Each point is reached from the start by the listed moves, each made once or not at all, plus a little noise. Is the number of moves made odd or even? Then give how often each move was made.
(in the rows, 128 means zero)

Moves:
(1): [196 134 102 116 148]
(2): [ 86 160 172 153 171]
Start: [120 153 137 164 131]
Points:
[ 76 182 180 190 172] => odd (0, 1)
[119 154 127 167 127] => even (0, 0)
[189 163 108 152 151] => odd (1, 0)

Moves:
(1): [186 163 153 114 111 121 105 121 119 121]
(2): [ 98 151 122 161 127 107 105 131 131 164]
(3): [ 98 168 221 137 125 161 126 159 101 135]
(4): [157  88 149 169 154 112 114 114 122 131]
(5): [138 149 102 118 152 134 135 130  79 134]
(6): [131 110  96 149 105 208 101 154 138  98]
(7): [177 127 157 160 115 154 169 151 148 142]
(8): [153  77 110 108 176  97 105 203 130  73]
Start: [ 77 137 124  78 109  84  97  87 147 158]
Points:
[142 192 120  48 116  78  79  80  88 151] => even (1, 0, 0, 0, 1, 0, 0, 0)
[158 207 217 107 145  97  69 210  88 154] => even (1, 1, 1, 0, 1, 0, 1, 1)
[112 176 188 133  96 229 112 166 103 153] => even (0, 0, 1, 0, 1, 1, 1, 0)

Moves:
(1): [140  97  92 114 110 151 128 111 105 137  88 114 153  94 130 142]
(2): [142 197 135 114 123 131 107 115 123 118 125 109 134 111 133 112]
(3): [133 110 157 130 142 146 125 112 141 141 144 123 135 110 134 124]
(4): [160 127 128 160 151 132 109 149 153 139 108 119 138 124 127 109]
(5): [131 119 130 110 153 118 132 107 149 122 114 115 125 159 102 110]
(6): [ 90 135  95 133 153 173  87 131 131 126 150 140 129 126 109 126]
(7): [113 136 123 135 140 143 162 136 139 120 113 156 132 137 135 117]
(8): [129 148 137  79 138 127 129 157 144 151 135 138 132 144 153 169]
(9): [122 122 131 111 104 117 129 126 161 139 115 140 133 127 116 126]
(10): [104 141 111 114 145 112 154 127 118 173 137 141 145  84 119 133]
(11): [150 144 107 129 126 117 133 109 133 108 159 136 142 136 133 146]
(12): [137 128 118 119 132 117 110 109 116 126 125 167 104 124 125 125]
(13): [117 105 142 122 139 120 111 128 104 117 133 147 180 151 145 122]
(14): [138 139 128 146 109 141 132 126 109 149 121 136 136 155 117 125]
Start: [132 120  96 170 172 131 133 117 106 126 136 124 141 161 108 125]
Points:
[156 121 108 130 218 122 122 128 166 167  78 221 196 249 105 110] => even (0, 0, 0, 1, 1, 0, 1, 1, 1, 0, 0, 1, 1, 1)
[113 183  17 165 226 204 112 115 105 173  86 133 206  66  97 101] => even (1, 1, 0, 1, 0, 1, 1, 0, 0, 1, 0, 0, 0, 0)
[117 229  71 105 186 170 103  93 141 209 195 162 199 130 101 160] => even (0, 1, 1, 0, 0, 1, 0, 1, 1, 1, 1, 0, 0, 1)
[153 122  26 197 191 160 160 111  77 197  59 186 179 105  94 107] => even (1, 0, 0, 1, 0, 0, 1, 0, 0, 1, 0, 1, 0, 1)
[143 158  62 208 210 142 161 123 103 195  99 202 157 144  93  95] => odd (0, 0, 0, 1, 0, 0, 1, 0, 0, 1, 0, 1, 0, 1)
[146 162  82 122 191 124 150  93  98 206 183 198 173 150 126 178] => even (0, 0, 1, 0, 0, 0, 0, 1, 0, 1, 1, 1, 0, 1)
[135  97 105 219 231 203  55 127  98 157 150 147 216 183 102  92] => odd (0, 0, 1, 1, 0, 1, 0, 0, 0, 0, 0, 0, 1, 1)
